Every row gives one point. The window is the flat piece filled in between its corners: a triangle in 3 columns, a solid with four corners in 4, and so on. A path goes straight from each point to the next, and from the last back to the first. List the points from which the path goes on through the window.
(in the rows, 128 means zero)

Window (3 x 3)
[[214 163 128]
 [ 90  23 152]
 [117 113 153]]
Path:
(1): [ 97 104 107]
(2): [104  69 100]
(3): [131  59 185]
(4): [151  64 164]
(5): [134  76 103]
(6): [117 127  74]
(7): [155 116 164]
(8): [134  81 203]
Through the window after points: 2, 6, 8

Window (3 x 3)
[[ 78 163 129]
 [184 187 144]
 [129  89 162]]
Path:
(1): [137  92 131]
(2): [123 102 191]
(3): [119 115 205]
(4): [134  83 105]
(5): [137  87 113]
(6): [116 114 192]
(7): [162 207 180]
(8): [172 190 111]
(9): [178 159  96]
(10): [169 186 190]
(11): [176 115 223]
(12): [196  94 113]
Through the window after points: 1, 3, 5, 9

Window (4 x 4)
[[ 79  66 145 126]
 [106  73 197 129]
 [218 131  97  85]
 [170 210  96  97]]
Path:
(1): [215 132  83 171]
(2): [170 161 101 160]
(3): [135 170 118  61]
(4): [ 62  90 163  91]
(5): [ 85  82 133 194]
(6): [109  89 118 180]
(7): [ 92  97 156  63]
(8): [151 141 147  64]
(9): [175 142 123 166]
(10): [183 141 100 136]
(11): [154 140 129  26]
(12): [142 129 113  37]
(13): [167 107  95 183]
(14): [112 109 139 150]
(15): [ 97 113 149  86]
(16): [195 137 117  32]
Through the window after points: 2, 6, 10, 16

Window (6 x 6)
[[150 185 174  81  92 153]
 [144 155 171 149 188 171]
 [133  32 208  74  77 114]
 [122  87 152 190 126 147]
 [ 72 144 171 117 122 149]
 [ 46 139  36 151 174 185]]
Path:
(1): [127 154 181  94  86 219]
(2): [114  59 181 116  82 203]
(3): [131  87 170 117 129  60]
(4): [150 141 179 113 126  87]
(5): [140 127 209 112 105 213]
(6): [ 73 126 177 117 113 212]
(7): [ 87 147 162 120 130 115]
(8): [ 82 145  55 128 174  94]
(9): [ 54 126  80 149 152 216]
(10): [108  83 183 128 103 200]
(11): [124 107 162 124 133  72]
(12): [137 170 154  98 111 133]
Through the window after points: 2, 6, 8, 10, 12

Window (6 x 6)
[[249 124  70  78 130 160]
 [111 146  69  86 133 154]
 [100 149 144 109 240 138]
 [188 132 201 114 112 144]
 [115 244 153 189 121 143]
 [156  89 108 141  99 146]]
Path:
(1): [156 124 128 121 122  61]
(2): [136 124 162 140 130 224]
(3): [170 147 160 144 126 196]
(4): [176 151 166 133 122 104]
(5): [152 170 152 125 108  66]
(6): [155 173 140 146 134 210]
(7): [148 129  89 124 157 195]
(8): [151 130  85 112 140 126]
Through the window after points: 5

Window (8 x 8)
[[ 80 156 105 175 110 131  91 127]
 [145 152 129 103 152 159  92 134]
 [142 113 135 184 100 116  78 128]
 [147 157  92 181 131 144 128 135]
 [151 167 101  18  72 128 125 140]
 [131 116  88  53 127 141 143 129]
 [133 136 169 168 129 158 142 124]
 [158 140 224 173 140   7 102 133]]
Path:
(1): [129 138 131 132 133 147 122 214]
(2): [124 127 150 150 123 135 125 207]
(3): [132 149 135 143 122 126 117  64]
(4): [145 141 135 119 119 111 112  76]
(5): [119 132 149 102 115 112 119 193]
(6): [ 89 147 116 171 113 129 101 188]
(7): [103 156 111 156 113 126  94  81]
(8): [144 141 133 160 127 120 108  69]
(9): [131 128 139 161 138 119 126 179]
(10): [128 127 141 172 148 137 114 177]
(11): [137 140 137 150 151 127 102  45]
(12): [144 144 124 155 137 125 108  75]
(13): [126 122 134 160 131 123 109 172]
(14): [141 149 109 148 119 134 124 162]
(15): [157 170 102 127 124 134 119  60]
(16): [148 153 130 125 133 145 107  89]
Through the window after points: 2, 6, 14, 16

Window (9 x 9)
[[ 94 126 190 138  92  90 249  97 136]
 [ 72 138  45 148 107 128 209 228 122]
 [ 60 117  78 191 142 170 126 104 126]
 [ 77 193  69 175 128 104 170 132 133]
 [107 118 117  87 113  94  68  76 149]
 [214 193  23  16 164 165 164 176 155]
 [135 178 213  59 124 121  56 152 127]
 [228  82  71 147 157 104  55 116 179]
 [230 135 152  93  42 127  79 137 141]]
Path:
(1): [116 147  99 152 132  89 172 108  47]
(2): [132 130 165 124 119  87 188 109  88]
(3): [ 85 152 163 110  72 138 185 128 230]
(4): [142 165 147  94 106 116 129 145 191]
(5): [159 159 135  90 115  87 130 137 116]
(6): [165 145 129  88 127 118  98 139  95]
(7): [145 155 133 100 113 139 103 146 171]
(8): [140 132 139 122  78 149 122 164 242]
(9): [180 108 121  93  98 108 125 126  60]
(10): [129 112 127 107 141  92 116 101  52]
(11): [ 88 157 128 114  89 141 100 114 248]
(12): [129 147  86 116 103 154 147 136 226]
(13): [155 137  71 103 125 109 138 127  92]
(14): [106 129  87 125 124 118 130 121  97]
(15): [ 77 131  99 138 107 139 125 158 230]
(16): [ 92 162 104 149 116 124 167 130 166]
Through the window after points: 2, 6, 10, 14, 16

Window (9 x 9)
[[199 190 150  27 157 124  97  51  80]
 [ 97 106 117 121  82 139  42 214 109]
 [249 174 165  93 186 143 137 181 108]
 [ 82  89  67 194 106  43 152 107 116]
 [172  50 146 180 102 230 177 139 121]
 [108 221 199 144 126 133  45 142 115]
 [103 136 157 154 228 129 160  77 116]
 [158  99 114 162 140  76  49 121  97]
 [126 166  37 187  76 204  60 172 119]]
Path:
(1): [122 154 139 163 139 112 106 123  18]
(2): [149 160 130 156 113 138  89 166  27]
(3): [156 154 136 130 114 141  78 151 156]
(4): [147 163 146 125 145 151 105 136 226]
(5): [139 166 145 139 149 161 125 140  85]
(6): [123 157 123 148 141 132  97 130  63]
(7): [137 153 115 135 143 120  83 135 176]
(8): [157 112 143  69 130 111  73 127 203]
(9): [129 138 152 104 125 118  85 147  61]
(10): [185 161 141 112 158 139 121 142  41]
(11): [193 156 140 104 152 139 107 129 134]
(12): [136 122 125 133 145 102  88 112 209]
Through the window after points: 10, 12

Window (11 x 11)
[[112 153 152 120 113  78 176 169 185 155  91]
 [145 127 150 122 249  72 152 102 122  65 163]
 [ 77 129 100  92 189 162  76 103 132 159 137]
 [105  22  68 176  97 211 133 101 101 102 127]
 [104 206  96 108 109  79 162 157  87 187 138]
 [ 91 147 145  92 118  79 109 245 162 121 124]
 [191 173  99 110 106  28 144 181 186 153 158]
 [109 126 173 199 108  95 100 199  81 172  72]
 [ 90 128  93 128 127  57 111  89 110 103 140]
 [ 92 147  89 153 177 155 115 107 145  54 110]
 [159 143 159  32 103 173  59  89  64 175 154]]
Path:
(1): [155  87  80  73 133 104 115 158  87 155  67]
(2): [130 178 155 137 107 111 110 131 143 143 181]
(3): [103 173 184 150 128 115 138 118 160 130 190]
(4): [123 133 110 102 148  90 137 155 148 143  98]
(5): [132 110  96 114 148 108 137 134 113 120 113]
(6): [113 119 148 160 122 125 134 130 158 117 162]
(7): [101 166 183 157 100  88 143 156 154 146 184]
(8): [151 142 109  93 123  80 130 167 133 127 103]
(9): [129 119 112  66 139  58 130 204 132 122  72]
(10): [ 85 164 148 131 118 110 106 188 149 129 168]
(11): [103 143 171 169 120  95 118 177 124 152 121]
(12): [116 127 130 138 118  99 116 184 110 149  81]
(13): [113 136  96 110 165  97 123 142 118  99  96]
(14): [ 91 145 152 150 126 107 120 133 162 111 177]
(15): [106 157 168 150 133 101 153 114 145 124 192]
(16): [143 128 112  90 173  87 134 152 131 124  84]
Through the window after points: 1, 3, 5, 9, 11, 13, 15

Window (12 x 12)
[[193 173 222 171  96 185 131  48 139 130  58 124]
 [ 69  92 135  88 178 107 154  41 151 101 130 140]
 [109 103  74 189 160 196 157  97  57 139 127 170]
 [ 50 107  84  43 232 161 144 122 188   7  89 109]
 [ 57  93  47  89 118 227 139  79 177  47 146 153]
 [ 81 221  77 192 109  95  46 149  91 158  88  95]
 [175 200  89  76  39 115 105 129  90  83  83 156]
 [ 81 192 172 116 174 138 246 199 208 145  91 107]
 [199 235 141 118 111 143 101  93 102 115 140 110]
 [140 105 112 131 200 110  53  95 148 179 110 146]
 [165  84 200 156 111 129 160 153  86 102 186 184]
 [113 198 116 216 185 100 244 219 179  89 137 184]]
Path:
(1): [ 50 240 172 105 152 148 131 135 117  92 133 207]
(2): [102 163 130 132 143 163  80  85  99 116 121 178]
(3): [180 124  69 162 125 119 137 116 122 109 118  82]
(4): [150 103  74 150 146 140 140  97 148 105 124 109]
(5): [ 20 179 127  70 137 201  71 111 134 112 123 206]
(6): [ 50 200 122 114 166 161  62 128 139 107  94 198]
(7): [123 129  76 156 113 127 133 111 127 124 124  87]
(8): [ 96  94  87  86 180 134 196 121 176  45 102  69]
(9): [ 71 149 119  79 198 164 120 130 161  60 101 157]
(10): [122 164 135 127 160 158 115 128 128  98  95 160]
(11): [155 113  99 136 127 124 156 132 185  97 114  52]
(12): [118 113  75 134 119 154 159 102 152  92 126 108]
(13): [ 64 171 130 111 149 184 115 130 139 104 124 177]
(14): [ 69 199 151 110 133 180  88 105 129 115 138 185]
(15): [141 121  76 133 144 126 168 129 150  91 105  86]
(16): [175 137  91 129  98 116 156 131 141 108  84 108]
Through the window after points: 4, 6, 8, 12, 14, 16

Window (12 x 12)
[[ 85  85 179 107  53 150 152 127 190 188  57 118]
 [167  45  95 103  86 204 128 141 134 146  74 148]
 [191  83 172 203 138 183  55 168 157 182  83 122]
 [ 72 157 115  99 174 211 153 102 120 170 110 215]
 [178 147 112 128 163 150 165  85 148 156 122 138]
 [142 133  88 173 120 163  41 129 143 163 134 188]
 [205 129 126  75 152  99 121 170  93 156 132  98]
 [114 137 144 143  78  85 186 216  68 187 187  72]
 [174 122  95 128 154 245  70 225 162 125 169 160]
 [104 173  79 139 182 130 138 154 130 124  73 141]
 [ 59  92  65 115 164 175 141 223 162 194 136 113]
 [ 69   7 130 150 103  67 148 184 148 125 137 112]]
Path:
(1): [153 131 117 137 170 125 171 172 155 182 117 203]
(2): [169 129 105 102 148 123 140 189 128 174 116 149]
(3): [124 104 127 110 148 148 102 128 109 134 140  54]
(4): [112  88 109 114 156 183  86 110  91 133 144  84]
(5): [174 123 126 114 126 121 128 183 143 166 117 141]
(6): [196 146 106 128 145 110 190 177 145 168  93 179]
(7): [115 121 122 134 144 171 121  96 131 153 147  96]
(8): [126 119 111 125 140 188 117 118 137 153 121 112]
Through the window after points: 2, 4, 6, 8

Window (14 x 14)
[[102 161 202 100  84 127 121 185 137 193 169 109 158 120]
 [150 162  49 152 198 135  88 156  63 131 115  97 130 124]
 [121 124 120 183  55 127 170 103  13 114  55 137  93 140]
 [ 87 177  94 100 110  90 200 180 187 194 163  85 116 130]
 [148 149  90 104 150 151  94 135 126  80 138 191 162 123]
 [ 90 132 120 105  99 166 170 199 167 168  86  71 172 134]
 [ 89 123 185 104  84  71 155  71  42 137   7 138  82 115]
 [187 140 180 124  88  96 180  71  25  88  45 107 109 121]
 [183 108  84 130 160 169  83 175 145 136 133 127  85 132]
 [191 187  50  92 128 150  85 147  99 169 101 152 123 130]
 [ 95 144 121 112  55  78 111 154 183 170 154  48 166 146]
 [123 198 139 159 118 107 132 200 196 179  87 118 137 140]
 [129 222  97 132 145 209  61 154 147 127 135  75  88 148]
 [184 175  53 166 209 200  84  86 135 186 129 126 118 156]]
Path:
(1): [112 162 123 162 104 137 132 126 148 160 121 101 111  57]
(2): [122 149 125 107 128 120 128 175 123 140 118  93 136 232]
(3): [104 155 147  83 116 117 128 173 131 164 132  97 144 228]
(4): [116 156 137 129  88 132 123 159 143 166 130  95 144  95]
(5): [135 156 110 133 115 140 125 127 113 145  86 114 108  99]
(6): [134 147 113 117 138 119 120 152  86 117  90 112 119 231]
(7): [159 154 117 114 125 123 108 138  76 135  95 121 125 209]
(8): [147 146 106 151 114 170  88 114 113 143  86 121 114  48]
(9): [121 174  93 144 116 166  98 136 132 150 109  96 118  62]
(10): [133 184 113 118 147 161 102 162 120 135 121  93 112 184]
(11): [135 163 113 119 127 149 116 156 107 135 101 133 118 199]
(12): [142 161  95 154 107 147 113 126 111 133 109 112 110  63]
(13): [129 154  87 141 118 168  88 145 160 164 122 101 119  54]
(14): [124 177  97 111 146 138 124 185 135 157 134 115 128 204]
(15): [128 149 130 110 118 129 138 143 113 155 106 123 113 192]
(16): [127 168 120 130  85 154 130 129 151 158  95 105 123  56]
Through the window after points: 3, 9, 11

Window (14 x 14)
[[ 75 102  39 180  68 100 197 191 109  93 119 157  97 150]
 [174  22 152  78 125 109 217  60 124  97 136 133 166 148]
 [ 67 120 158  89  54 184 118  66 198 131 118  49 208 123]
 [ 66  56 154 169 138 142 132 109 168 167 177 201 165 177]
 [163 124 118 152  92 115 101  48 134 157  80  91  32 100]
 [218 102 171 102 128 224 217  81 191 170 148 121 107  93]
 [237  46  52 104 116 156 122 182 193  99 101 146 230  96]
 [118  98 154 240 141 121 101 121 169  75 175 129 111 146]
 [115 147 162 106 151 189  54  59 208 137 208 148 103 155]
 [ 80 179 154  93 110  99 139 169 187 132  22 164 105 122]
 [200 189  46 165 191  79 126 174 126 169 150 149 194 127]
 [ 64 119  85 189  54  52 110 221 182 160 215  75 118 192]
 [234 125 172  76 109 146  79 138 106 155 143 132 216 162]
 [ 80 118 127 129 227 124 139 184 102 116  43 132 116  90]]
Path:
(1): [134 123 110 147 138 168 138 114 155 108  91 135 124 188]
(2): [185 106 129 132 154 140 146 117 172 139  98 128 136 213]
(3): [174 107 127 104 109 116 121 138 120 136 159 135 193 109]
(4): [ 76 119 115 124  97 124 120 126 168 132 165 125 122  71]
(5): [151 113 109 158 141 128 173 149 155 123  79 138 123 191]
(6): [203  80  61 171 151 163 111 155 181 131  75 130 154 201]
(7): [145 106 125  96  91 116 130 152 146 122 163 136 176  87]
(8): [148  91 154 119 114 103 123 127 144 133 141 135 155  45]
Through the window after points: 2, 6

Window (14 x 14)
[[129 138  79  62 154 224 193 160  74 172 132 118 171 102]
 [152 181  93 233  91 176 144 161  64 109 186  99 150 149]
 [ 73 142 102 100  80  71  84 204  26 146  80 108 138 152]
 [121 149 130 129 197  85 105 103 102 168  70 136 197 105]
 [168  70 109  88  90  55 193 160  96 192 156 179 144 105]
 [142 199  70  67 171 120 161 210 118 153  75 102  19 144]
 [109 157 118 207 112  27 220 144 189  58 138 154 187 179]
 [153 228 179  25  91 195 249 151 179 129 154 140 141  87]
 [133 113  70  70 109  57  86 127  84  36 103 208 162 104]
 [158 124  62 169 154 189 113 138 163 215 156  84 171 183]
 [106 102 110 167 149 119 152  69 146 141  68 208 138 132]
 [164  68 124 185 105 139 173 139 122 118  59 114 128  94]
 [107 144 153  87 123 184 148 230  92 153 174 147 165  73]
 [ 71 190  81  78 133 190 122 131 101 126 234  75 165  81]]
Path:
(1): [ 94 122 143 104 143 131 158 112 117 114 186  85 140 183]
(2): [140  96 168  82 145  91 122 131  60  86 126 138 143 174]
(3): [106 171  65 112 114 119 156 162 114 139 102 164 156  63]
(4): [126 155  73  95 105 111 154 162 120 152 101 160 154  76]
(5): [152  73 156 110 142 120 167 123  67 120 217 126 154 178]
(6): [126 140 152 107 167 137 151 135  76  71 222 132 140 213]
(7): [124 171  70 118  90 126 151 183 140 192  86  99 170  47]
(8): [123 137  94 156 137 130 152 117 131 150  87 180 150  95]
(9): [102  98 148 113 159 112 143  81 115 123 116 143 143 197]
(10): [132  93 209  73 149 145 198 116  76 155 161 111 129 164]
(11): [137 137  50 130 101 105 153 176 130 156 118 183 163  80]
(12): [142 189  85 133 105 157 163 165 114 140 134 152 156  72]
Through the window after points: 4, 8, 10, 12

Window (14 x 14)
[[159 107 129 122  82 147 139  93  34 210 171 110 168 172]
 [139 110 130 133  57  71 126 129 112 151  86 126 138 158]
 [173  88 111  99  98 159 136 158 154 139  69  95 127 136]
 [112 126 163 175 119 170  82 177 118 103 174 102 103 114]
 [151 103 142 145 157 160  92  93 117  73  97 156 182 109]
 [115 122  42 113 160 139 161  87 127 155 137 138 132  99]
 [122 123 182 118  87 183 163 104 119 162 139 112  83 159]
 [141 114 102 130 134 109 131 145 127 157  54 131  56 116]
 [173 140 121 149 125 170 123 132 135 163  88 145 156 115]
 [111 155 164 219 121 122  46 103 129 149 105   7  94 143]
 [154 138 148 115 149 122 151 108 121 110 138 120 126 122]
 [114 148 193 105  99 192 140 137  90 123 115  85 141 146]
 [115  92 171 164 135 135 182 154 111 157 120 142 106 129]
 [100 100 174  17 116 141 103 145 134 127 180 119 158 127]]
Path:
(1): [132 133 143 153 121 148 102 126 105 146 137  97 127 165]
(2): [129 126 145 137 131 141 133 146 107 137 102 121 119 170]
(3): [130 114 147 120  97 141 140 122 117 146 105 110 114  97]
(4): [140  99 153 122 121 159 130 115 108 127 129 103 129  79]
(5): [110 161 121 132 164 176 133 141 134 144 121 140 132 198]
(6): [137 113 128 132 100 108 130 130 122 141 106 131 130 167]
(7): [139 120 147 126  62 120 129 113  95 169 105  98 133  99]
(8): [149 110 152 130  92 164 144 126 100 140 124 111 139  52]
(9): [122 151 120 123 146 151 119 116 119 157 114 117 137 219]
(10): [130 127 143 123 136 155 131 124 114 146 126 113 126 163]
(11): [139 110 147 132 117 155 136 126 111 143 133 115 129  99]
(12): [148 108 137 131 121 140 122 105 113 136 100 103 131  86]
(13): [122 130 123 141 148 140 119 128 136 130 104 147 130 191]
(14): [130 116 108 116 158 145 137 136 124 144 112 141 135 193]
(15): [163 106 150 117  81 150 148 114 104 133 116 127 129  43]
(16): [132 120 147 151 108 138 113 117 102 151 136  85 123 114]
Through the window after points: 2, 6, 8, 16

Window (14 x 14)
[[ 87 112 116 210  59 140 167 132  90  27  92  54 110 130]
 [112 188 104 182  86  92 148 148 102 124 169 169  30 144]
 [ 95  29 131 103 142 178 172 105  94 198  65 142 206 100]
 [152  31 126 106 144 189 161 139  77  80 207  77 164 128]
 [172 120 200 152 168  97 165 190  91 109 120 161 154 110]
 [140 178 105  77  76 125  93 192 116 121 166 143 170  59]
 [138   7  88 107  32  76 150 151  79  74 112 142  62 127]
 [131  57 161 149  72 118 141 115 148  84 133 168 100 140]
 [200 166 153 151 136  70 194  84  97 113 179 134 122 148]
 [ 91  69 120  78  95 121 171 178 173  53 103 161  79 148]
 [212 115 151  52  68 149 177 202  48 132 157 228 152 117]
 [171 183 112 133 172 162 140 118 108 105 105 220 152  73]
 [ 79 107 127 123  93 155  99 112 115 139  67  84  57 151]
 [180  87  71 156 112 236 202 133 162 116  96 133  69  84]]
Path:
(1): [172 147  96 150  98 153 145 150 150 110  95 132 135 191]
(2): [134 100 130 132 102 135 167 141 106 113 112 160  93  84]
(3): [ 98  85 191  96  85 127 193 127  79  90 173 136  66  64]
(4): [170 103  83 152 113 149 139 152 129 118 103 123 125 160]
(5): [147  80  81 141  82 132 120 144 143 138  96 171 150 190]
(6): [119 110 135 125  97 136 165 137 101 101 109 136  99  79]
(7): [103 131 139 135  88 126 169 130  96  96 126 122  75  93]
(8): [151 123  69 210  88 117 112 165 117 105 133 151  99 213]
(9): [168 139  95 150 128 160 117 170 122 132 118 134 167 186]
(10): [127 111 186 111  98 117 192 126  92  82 150 172  97  50]
(11): [123 128 164 114 110 144 164 101  83 113 118 118  94  59]
(12): [146 105 109 135 104 131 141 149 126 118 115 138 103 177]
Through the window after points: 7, 11

Window (14 x 14)
[[150 111 149  75 105 159  80  75 162 128 181 103 165 184]
 [ 88 175  80 190 133  47 161  78 153  93  94 104 111 122]
 [118  78 121  95 126 150 120  30  61 115 150 164 100 193]
 [117 138 115  87  54  48 190 127 154 149 157 175 144 148]
 [103 145  83 147 163 116 151 199 131 106 173 124 160 138]
 [107 117  94  46 200 164 118 139  95 146 143 117 103 122]
 [139 113 128 153 249 133 121  80 110 154  78 138 155 152]
 [ 80 112 169  87  97 167 147  81 157 117  84 181  72 184]
 [147 175 174 142 190 115 112 137 170  91 100 152  71 128]
 [136 191 162 135 112 113 145 185 107  75  84 112 203 147]
 [158 190 141 134 107 116 115 118 208  99  61 207 177  94]
 [ 66 110 144 196 129  34  72  78  87  94 106 111 163 175]
 [108 119  84 152  75 121 131  95 104 178 169  94 106 125]
 [185 113  63 136  77 100 149 163 167 120  84 106 166 105]]
Path:
(1): [146 184  77 110 120 118 113 132 151 134  87 130 115 193]
(2): [125 181  93 104 136 112 119 136 125 114  83 141 119 202]
(3): [104  95 175 150 133 103 156  96 148  91 139 128 172  74]
(4): [ 92 118 162 137 122 117 165 124 149  94 143 128 171  65]
(5): [142 155 106 124 127 120 111 107 145 134 100 150 132 149]
(6): [127 150 119 120 119 109 116 113 137 125 105 149 121 162]
(7): [100 100 143 123 128 116 171  63 153 108 113 108 153  79]
(8): [158 101 107 136 115 115 151 135 160 103 118 124 150  86]
(9): [157 173  55 125  76  87 113 157 138 156  61 107 147 197]
(10): [152 172  70 148 131 106  83 126 144 156  80 131 130 210]
(11): [128 117 148 143  94  94 168 119 145  91 128 136 151  99]
(12): [107 103 147 143 168 134 133 101 120 103 119 116 152 116]
(13): [130 156 102 144 154 116  99 119 118 135 114 133 116 175]
(14): [142 165  77 126  92  86  84 148 151 121 104 140 107 194]
(15): [136 107 141 112 123 135 153  99 147 119 128 125 152 119]
(16): [104  86 168 127 134 142 170 107 129 107 161 154 140  87]
Through the window after points: 4, 8, 14
